Each row is a point. To make a cloud, some directions were put in groups of two or more. Within a group, all points are equally far from the middle, so they leave a hole (a ring in 2 directions, a hollow ball in 3). The other directions are filled evenly. Then the cloud was stretched, turned, moved and blurred a little. Count the holes, and give their numbers of directions, smallest first.

Cloud:
[[.22, .11],
[.22, .34],
[-.48, .18],
[.13, .49],
[-.08, -.11],
[-.06, .60],
[-.47, .14],
[-.41, .50],
[.21, .38],
[.10, .53],
[.23, .16],
[.12, -.03],
[-.32, .56]]
Holes: 1 (2)

Cloud:
[[.51, -.12],
[.06, .11],
[-.20, -.63],
[.13, .10],
[-.28, .31],
[.46, -.27],
[-.20, -.52],
[-.30, .00],
[-.28, -.03],
[.01, -.64],
[.38, -.03],
[.34, .44],
[-.14, -.53],
[.27, -.07],
[-.01, -.53]]
Holes: 0

Cloud:
[[-.45, .38, -.05],
[-.03, -.17, .57],
[-.51, .35, -.07],
[-.69, -.02, .04],
[-.03, .27, -.33],
[-.10, .41, .24],
[-.13, .03, .70],
[-.06, .25, .55],
[.09, -.04, .53],
[-.33, -.32, .44],
[.31, .13, .20],
[.30, .09, .27],
[.17, -.33, .36],
[.12, -.10, .50],
[-.54, -.04, -.11],
[-.40, -.25, .62],
[-.50, -.12, -.10],
[-.34, -.25, .60],
[.17, .30, -.17],
[.17, -.53, .02],
[-.01, -.41, .29],
[-.34, -.30, -.09]]
Holes: 1 (2)

Cloud:
[[.22, .03, .02],
[.10, .03, .73],
[-.22, .33, -.24],
[-.53, -.01, .55],
[-.54, -.23, -.11],
[.21, -.30, .34],
[.49, -.56, .10],
[.36, -.40, -.10],
[-.36, .06, .29],
[.64, .43, .15],
[.01, -.40, -.28],
[.20, -.24, .31],
[-.51, -.41, .31],
[.27, .40, -.12],
[-.09, -.07, -.51],
[-.06, -.24, .25],
[.36, .38, .17],
[.35, .05, .48],
[.38, .10, -.44],
[-.02, .31, .08]]
Holes: 0

Cloud:
[[.19, .22, -.64, .12],
[-.22, -.09, -.07, .62],
[-.16, .42, .22, -.30],
[.12, -.17, .04, .36],
[-.38, .06, .15, .50],
[.49, .33, .19, .34],
[-.14, -.18, .40, -.20],
[-.55, -.34, .31, .09],
[.14, .38, .55, .06],
[.22, -.38, .55, -.19],
[.58, .08, -.45, -.09],
[-.29, .28, .56, -.05],
[.39, .27, .32, -.12],
[.12, .28, .20, -.08],
[.02, .36, .18, .56],
[-.30, -.35, .34, -.33],
[-.09, .68, -.33, -.08],
[-.07, -.21, .25, .41],
[.13, -.05, -.24, -.36],
[.28, -.13, .04, -.17],
[-.15, .59, -.16, -.20],
[-.06, -.07, -.25, -.62],
[-.06, .57, -.52, .10],
[.00, .54, .04, .65],
[.29, -.28, .08, .55],
[.56, .55, .04, .25],
[.06, .48, .16, .48],
[.53, .01, -.31, -.08]]
Holes: 0

Cloud:
[[.13, -.29, .48, -.20],
[-.55, .06, .07, -.40],
[.25, -.11, -.11, .62],
[.21, -.58, .01, .13],
[.16, -.60, .04, -.08],
[.33, .14, .35, -.36],
[-.32, -.40, -.24, -.38],
[-.51, -.16, -.41, .24],
[.33, -.45, -.12, .27],
[.39, .20, .35, -.20],
[.30, -.13, -.12, .58],
[.44, .28, -.21, -.26],
[.03, -.49, .37, .12],
[-.36, -.37, -.33, -.28],
[-.19, .59, -.24, -.15],
[-.55, -.20, -.37, .20],
[-.04, .26, -.60, -.07],
[.21, .34, -.40, -.28],
[.55, .23, -.08, -.10],
[-.45, -.21, .36, .31],
[.08, -.39, .30, -.38],
[.11, .43, -.17, -.43],
[.08, .26, .10, -.57],
[.12, -.36, -.04, .56],
[-.46, -.15, -.48, .17],
[-.21, .52, -.09, -.36]]
Holes: 2 (2, 2)

Cloud:
[[.49, .30, .01, -.41, .34, .13],
[-.22, -.51, -.13, -.18, -.02, .31],
[.23, -.24, -.44, .36, .51, .24],
[.56, -.30, .07, .41, -.38, .07],
[-.13, -.60, -.05, .02, -.09, .00],
[.11, -.34, -.10, .45, -.11, -.44],
[.38, .02, -.43, -.25, -.07, -.30],
[-.11, .10, -.31, -.37, .52, -.07],
[.88, -.06, -.35, .30, .43, .11],
[.13, .24, -.14, -.54, .02, .38],
[.05, -.20, .15, .29, -.39, .06],
[-.29, -.05, -.69, .08, .24, -.18],
[.02, .01, -.15, -.41, -.25, -.19],
[-.16, -.94, -.49, .32, .09, -.43],
[.02, .07, -.14, .19, -.09, .49],
[.12, .01, -.31, -.30, .25, -.09],
[.33, .34, -.10, -.07, .05, -.09],
[.50, .20, -.04, .00, .23, -.25],
[.10, -.09, .36, .36, .14, -.30],
[.61, -.08, -.62, .18, -.06, -.30],
[.22, .24, .32, .02, -.24, .11],
[-.26, .25, -.16, -.04, -.24, -.60],
[-.14, -.27, -.19, .11, .63, .35],
[-.24, .46, -.35, .25, .21, .01],
[-.10, -.66, -.40, .36, -.12, -.55],
[-.18, -.79, -.41, .17, .21, .03],
[.52, .14, -.08, -.11, -.43, -.10],
[.27, -.01, -.22, .27, -.20, -.32],
[.01, .41, -.07, .00, .12, -.11],
[-.08, -.17, -.33, .40, -.07, .25],
[-.07, .03, -.46, .17, .13, -.07],
[-.53, -.37, -.31, .27, -.09, -.05],
[-.26, -.07, .10, .55, .03, -.27],
[.00, -.33, -.76, .00, .22, .15],
[-.15, -.51, -.24, .15, -.31, .39],
[.36, .04, .06, .72, -.34, -.15],
[-.21, -.09, -.34, -.15, .16, -.06],
[.16, -.65, -.25, -.04, .15, .18],
[.33, -.17, -.21, .18, .60, .04],
[.15, .05, -.33, .16, -.08, -.01],
[.26, -.30, -.24, .02, .18, .09],
[-.47, -.38, -.22, -.02, .07, .07],
[.23, .16, -.18, .36, -.09, .60],
[.26, -.34, .10, .04, .32, -.29],
[.17, .22, .11, .21, -.20, -.25],
[.08, .18, -.39, -.08, .19, .28],
[.43, -.10, -.14, .54, -.02, .08],
[-.05, .35, .11, -.28, .31, .33],
[-.22, -.38, -.03, .05, .45, .15],
[-.24, -.31, .00, -.10, -.24, -.57],
[-.21, -.22, .04, -.37, -.34, .41],
[-.22, -.47, -.14, -.19, -.08, .26]]
Holes: 0
